Rows are points. The ring and each string are closed loops that go straight from each point to the next, and from the last back to the first. Before rounding, they use only three directions, however many columns there are. How many times does the string pass through the ring? Passing back the other way cancels.

Ring (7 x 4):
[[ 50 -18 -25  16]
 [ 39  16 -43   4]
 [ -6  31 -43 -13]
 [-42   7 -15 -16]
 [-43 -32   8  -6]
 [-25 -52  12   4]
 [ 28 -49  -4  18]]
String, 8 rows:
[[ 27  25 -16   0]
 [ -1   1 -37  -4]
 [-19  18 -84 -15]
 [ -2  39 -79 -15]
 [ 37  48 -46  -4]
 [ 39  20 -13   5]
 [ 15  -4 -34   2]
 [ 21   5 -16   3]]
Times through: 1

Ring (10 x 9):
[[ 34 -11  54 -31  14  11   2 -29 -19]
 [ 31  12  33 -29   8   9   6 -46 -27]
 [ 12  32  14 -17  -5   7   9 -52 -36]
 [-29  39  13   4 -29  11  11 -36 -41]
 [-50  29  20  17 -37  13   9 -17 -39]
 [-59   4  27  29 -32  13   2   7 -35]
 [-47 -26  33  34 -13  12  -8  25 -28]
 [-20 -46  45  21   7  11 -12  26 -20]
 [  2 -48  57   3  15  11 -10  16 -16]
 [ 25 -32  64 -22  17  12  -3  -8 -15]]
String:
[[-27  10  43  -1 -23  15   7 -14 -30]
 [-70   9  71   8 -54  24  14   9 -27]
 [-52 -28  66  18 -25  19  -1  29 -21]
 [-20 -18  73  -9 -16  19   4   4 -18]
 [ 18 -29  29   1  23   6 -10  -7 -23]
 [ 51 -16   4 -10  41  -1 -11 -35 -28]
 [ 39  38  20 -38   4   7  12 -71 -34]
 [-25  45  53 -24 -42  19  22 -42 -32]]
Times through: 1
String, 21 rows:
[[ 17  21  -8  -2  10   2  -1 -46 -39]
 [  0   6   5   8   4   4  -3 -25 -35]
 [-22  17  51 -12 -27  17  12 -23 -29]
 [-41  40  49 -11 -47  19  20 -31 -34]
 [-68  56  30   8 -62  18  21 -29 -42]
 [-83  43  39  17 -66  21  19 -11 -40]
 [-59  15  57   7 -47  21  13  -1 -30]
 [-27   0  51   0 -21  16   6  -6 -26]
 [-21 -10  20  19  -4   8  -5  -2 -31]
 [-20 -20   9  29   6   5 -11   6 -32]
 [-19 -18  33  14  -3  10  -5   4 -27]
 [-28 -24  69   1 -16  18   1  13 -19]
 [-22 -44  88  -4  -9  20  -2  26 -11]
 [ 13 -75  65   4  30  10 -18  32  -9]
 [ 27 -54  45  -1  34   7 -15   9 -16]
 [ 36 -40  14   4  42   0 -17  -8 -24]
 [ -2  -8  37  -3   0  10   0 -13 -26]
 [  3  -3  67 -26 -10  17   8 -19 -20]
 [ 19   8  84 -50 -13  20  16 -37 -17]
 [ 49  21  35 -45  13   8   9 -63 -27]
 [ 43  31   0 -25  16   2   4 -67 -37]]
Times through: 2

Ring (6 x 14):
[[-18  42  46  -2 -11 -32 -34 -34  -6   1  29 -21  -6  16]
 [-46  52  70  -9  20  -8 -35   1 -15  20  29 -19   2   5]
 [-33  16  29  -3  30  12  11  23  -9  21  -3   2 -14 -23]
 [ -2 -29 -17  18  21  20  40  18   1   4 -28  15 -39 -42]
 [ 20 -40 -32  30  -1   3  33 -10   8 -14 -26  11 -49 -33]
 [ 17 -10 -14  17 -20 -23  11 -34   7 -15  -5  -2 -34  -9]]
String, 32 rows:
[[-32  21  50  10  24   6 -23   7 -11   9  13 -11 -16 -10]
 [-21  10  22   4  17   2   5   6  -6  10   0  -1 -19 -17]
 [-12   1  -8  -7  13   2  40  11  -1  17 -17  12 -20 -28]
 [-18 -13 -17  -6  32  24  61  38  -2  26 -33  23 -25 -47]
 [-18 -23  -6  12  39  33  43  39  -4  16 -30  18 -34 -49]
 [-13 -25   1  23  32  29  25  27  -4   5 -23  11 -38 -42]
 [ -1 -50 -23  33  36  40  46  35   0   1 -40  21 -51 -57]
 [ 12 -42 -49  12  14  17  72  18   7   5 -44  27 -44 -51]
 [  8 -21 -38   1   3   0  59   3   6   7 -31  19 -33 -36]
 [ -1 -10  -6  12   5  -1  21  -3   1   0 -12   5 -31 -24]
 [  3 -21   0  28   8   5   7  -6   1 -10 -11   1 -40 -24]
 [  2 -16   1  25   4   0   6  -9   1  -9  -8   0 -37 -21]
 [  7 -15 -13  15  -1  -5  24 -10   4  -4 -14   5 -34 -23]
 [ 17 -21 -39   6  -9 -11  50 -12   9  -1 -26  15 -35 -28]
 [ 37 -40 -55  22 -24 -17  48 -30  15 -19 -29  14 -48 -27]
 [ 35 -32 -33  33 -28 -23  16 -44  13 -29 -13   1 -48 -14]
 [ 14  -9   6  31 -18 -22 -17 -40   4 -24   6 -12 -37  -2]
 [  1   3  10  15  -8 -17  -5 -24   1  -8   4  -7 -27  -6]
 [  1   5   1   5  -9 -19  10 -21   2  -1  -1  -2 -23  -9]
 [  7  11 -11  -5 -20 -31  20 -31   5   0  -2   0 -19  -5]
 [  1  36  23  -4 -32 -50 -23 -55   2  -8  26 -19 -10  20]
 [-18  57  67   2 -24 -49 -67 -57  -7  -9  49 -36  -2  35]
 [-26  49  71   7  -7 -31 -62 -37 -10  -4  42 -32  -5  24]
 [-22  27  48  10   4 -14 -33 -18  -8   0  22 -18 -15   4]
 [-17  24  25  -3   1 -17  -4 -13  -4   8  10  -7 -12  -3]
 [-30  39  60   4   8 -15 -40 -15 -11   5  28 -21  -8   8]
 [-45  55  90   5  14 -14 -67 -14 -17   7  44 -31  -1  18]
 [-67  83 121  -8  23 -15 -86  -8 -24  19  59 -39  15  28]
 [-53  63  76 -19  20 -12 -34   3 -17  26  33 -19  10   9]
 [-42  46  46 -21  19  -7  -3   9 -12  28  14  -7   3  -5]
 [-65  61  85 -17  38   5 -35  22 -21  33  30 -17   9   0]
 [-66  52  95  -2  46  15 -48  27 -23  26  31 -20   2  -3]]
Times through: 2
String, 27 rows:
[[ -3   3   8  11  -1 -11   4 -15   0  -2   0  -3 -26 -12]
 [  0   6  18  18 -10 -19 -16 -30   0 -12  10 -12 -27  -1]
 [ -5   6   4   3  -1 -12  13 -11   0   3  -3   0 -22 -13]
 [  3  13 -10  -9 -17 -29  25 -26   4   4  -3   2 -17  -7]
 [ -7  38  26  -9 -22 -42 -17 -42  -1   0  23 -16  -7  15]
 [-28  66  76  -5 -17 -46 -67 -48 -10  -1  51 -36   4  35]
 [-45  77 108   1  -3 -37 -95 -40 -17   1  64 -45   8  40]
 [-54  88 111 -12   2 -36 -87 -32 -19  12  64 -43  17  39]
 [-46  68  78 -16   7 -25 -48 -16 -15  18  41 -26  10  20]
 [-64  81 113 -10  21 -17 -78  -9 -23  19  56 -37  15  26]
 [-56  60 100   2  25  -5 -69  -2 -20  13  45 -31   3  15]
 [-34  31  57   7  18  -2 -33  -1 -12   8  21 -16 -11  -2]
 [-20  16  19  -3  11  -4   9   1  -5  13   1  -1 -15 -14]
 [-24  18   6 -18  18   1  36  17  -5  27 -11  10 -10 -24]
 [-37  17  21 -13  35  17  29  34 -10  31 -10   9 -10 -30]
 [-18   1  -4  -7  21   9  42  21  -3  21 -19  13 -20 -33]
 [ -7  -9 -25  -9  15   7  60  19   2  20 -29  20 -24 -38]
 [-12 -32 -22  10  37  35  60  42  -1  17 -39  25 -37 -56]
 [ -6 -38 -16  25  33  33  42  31  -1   5 -34  18 -44 -50]
 [ -6 -27   7  34  25  23   7  13  -3  -6 -15   4 -43 -34]
 [ -7  -8  10  19  11   4   5  -2  -2  -2  -6   0 -32 -21]
 [ -1  -6 -10   5   3  -5  28  -4   2   4 -13   7 -27 -23]
 [ 29 -51 -62  21  -3   5  69  -2  13  -8 -44  25 -51 -46]
 [ 32 -55 -50  37  -7   3  44 -13  12 -21 -35  16 -57 -39]
 [ 34 -52 -36  46 -12  -3  21 -26  11 -31 -24   6 -59 -29]
 [ 40 -44 -56  27 -24 -16  46 -31  15 -22 -30  13 -51 -28]
 [ 17 -15 -37   2 -14 -18  48 -18   9  -1 -22  13 -31 -23]]
Times through: 2
